Each wall is flat, endless, passes through zero and stands at right angles to its row. A trip goes straight from one point to another. List the walls that it crosses, first one first.

Walls:
(1): -0.20 0.40 -0.14
(2): -0.45 0.14 -0.47
(3): -0.18 0.25 -0.14
Trips:
0.36 0.74 0.64 to 0.14 -0.42 -0.20 -> 3, 1
0.14 0.81 -0.23 to -0.41 0.21 0.06 -> none
0.41 0.11 -0.02 to -0.15 0.05 -0.53 -> 1, 3, 2
0.44 -0.48 -0.47 to -0.47 -0.66 -0.41 -> 2
-0.07 -0.37 -0.26 to -0.34 0.22 -0.60 -> 3, 1
0.54 0.37 -0.15 to -0.04 0.26 0.41 -> none
0.13 -0.74 0.14 to -0.97 0.80 0.02 -> 2, 3, 1
0.10 0.14 0.46 to -0.15 0.13 -0.32 -> 1, 3, 2

Walls:
(1): -0.13 0.07 -0.06 -0.48 -0.29 -0.35 -0.19 0.06 0.03 -0.28 0.26
(2): -0.37 -0.42 0.45 -0.15 -0.34 0.48 0.37 -0.06 -0.34 -0.55 -0.09
(3): 0.32 -0.29 -0.03 0.77 -0.21 -0.31 -0.51 0.14 -0.35 -0.32 0.56
Trips:
0.26 0.21 -0.19 -0.77 -0.66 0.34 -0.36 -0.46 -0.16 0.00 -0.26 to -0.12 -0.35 0.14 -0.09 0.93 0.27 0.09 0.05 -0.41 -0.16 0.44 -> 1, 3
0.10 0.36 -1.00 0.79 0.06 0.28 -0.05 0.13 0.31 0.93 -0.09 to -0.23 0.45 0.10 0.38 0.24 0.68 0.97 0.13 0.11 0.09 0.26 -> 3, 2
0.28 0.61 0.13 0.23 -0.44 -0.47 0.17 0.33 0.30 0.05 0.27 to 0.27 0.04 0.26 -0.92 -0.22 -0.34 1.28 0.36 -0.20 -0.49 -0.10 -> 3, 2
0.07 -0.11 0.08 0.57 0.81 0.39 -0.40 -0.50 0.12 -0.23 0.18 to -0.80 0.62 -0.18 -0.36 -0.29 0.06 -0.23 -0.42 0.20 0.50 -0.79 -> 3, 1
-0.09 -0.65 0.46 -0.12 0.09 0.38 -0.10 0.32 0.07 0.38 0.05 to 0.36 0.76 -0.38 -0.42 0.60 0.28 0.36 0.16 -0.63 0.50 -0.21 -> 2
0.28 0.46 0.45 -0.08 0.83 0.09 -0.67 -0.69 0.13 -0.28 0.02 to -0.24 0.08 0.75 -0.02 -0.36 0.79 0.01 0.37 -0.16 0.15 0.02 -> 2
0.09 0.45 0.50 0.64 -0.13 0.05 -0.06 -0.06 -0.60 0.03 -0.36 to 0.28 -0.07 0.14 -0.53 -0.36 -0.17 -0.09 0.71 0.41 -0.04 -0.22 -> 1, 3, 2
-0.36 -0.16 0.53 -0.36 0.71 0.56 0.23 0.29 0.19 0.53 0.02 to 0.65 0.43 0.21 0.06 0.56 0.13 -0.03 0.08 0.35 -0.01 0.50 -> 2, 3

Walls:
(1): 0.68 -0.26 -0.30 0.02 -0.02 0.15 0.02 -0.22 -0.02 0.18 -0.28 0.35 -0.13
 -0.14 -0.52 -0.02 0.16 -0.28 -0.45 0.67 -0.30 -0.06 -0.64 -0.37
(2): 0.10 -0.32 -0.12 0.56 0.15 -0.29 0.69 -0.02 -0.34 0.44 0.01 -0.37 0.47
 0.05 0.16 0.34 1.02 0.09 -0.38 0.13 -0.38 -0.54 -0.09 -0.37
(3): 0.46 0.00 -0.31 -0.75 0.10 0.50 -0.17 0.01 0.63 -0.76 0.23 0.13 -0.65
 -0.60 -0.12 -0.14 0.32 0.10 -0.18 -0.22 -0.31 -0.92 0.70 -0.16
(4): 0.46 -0.21 -0.38 0.12 -0.75 0.06 0.01 -0.58 -0.62 0.27 0.26 -0.17 -0.26
 0.06 -0.72 -0.21 -0.03 0.24 0.56 0.34 0.25 0.04 0.51 0.07
(5): -0.49 0.14 -0.12 -0.24 -0.20 -0.03 0.05 0.73 -0.17 0.78 -0.06 0.22 0.02
 -0.66 -0.15 0.41 -0.40 0.21 -0.61 0.01 -0.62 -0.58 0.12 -0.30
Trips:
-0.07 -0.58 -0.30 -0.28 0.44 0.21 0.00 0.37 -0.66 0.53 0.11 0.13 0.34
 0.00 0.53 0.70 -0.16 0.17 -0.54 0.29 0.25 -0.23 -0.31 -0.29 to -1.03 -0.34 -0.05 0.93 0.99 -0.35 0.07 0.14 -0.20 -0.47 -0.16 0.26 0.26
 -0.10 1.04 -0.72 -0.37 0.38 0.46 -0.96 -0.48 -0.18 0.43 -0.43 -> 1
-0.53 -0.21 0.00 -0.06 -0.30 0.20 -0.35 -0.89 0.02 0.46 0.04 -0.37 0.07
 0.54 -0.44 0.44 -0.07 0.21 -0.59 0.01 -0.03 -0.14 -0.38 0.15 to -0.08 0.01 0.53 0.44 0.23 0.30 0.19 -0.08 -0.52 0.01 -0.15 0.30 0.29
 0.39 -0.62 -0.26 0.07 -0.25 -1.07 0.28 -0.02 0.42 -0.17 -0.55 -> 4
-0.58 -0.43 0.13 -0.58 -0.21 -0.07 0.32 -0.14 0.25 -0.68 -0.01 -0.16
 0.25 -0.10 0.36 0.03 -0.17 -0.28 -0.53 -0.15 0.03 0.08 -0.37 0.70 to 0.34 0.12 -0.33 -0.50 0.43 -1.02 -0.11 -0.25 0.60 0.07 0.31 -0.69 0.39
 0.20 0.08 -0.24 0.16 0.43 0.28 -0.27 0.18 -0.68 0.62 -0.09 -> 2, 4
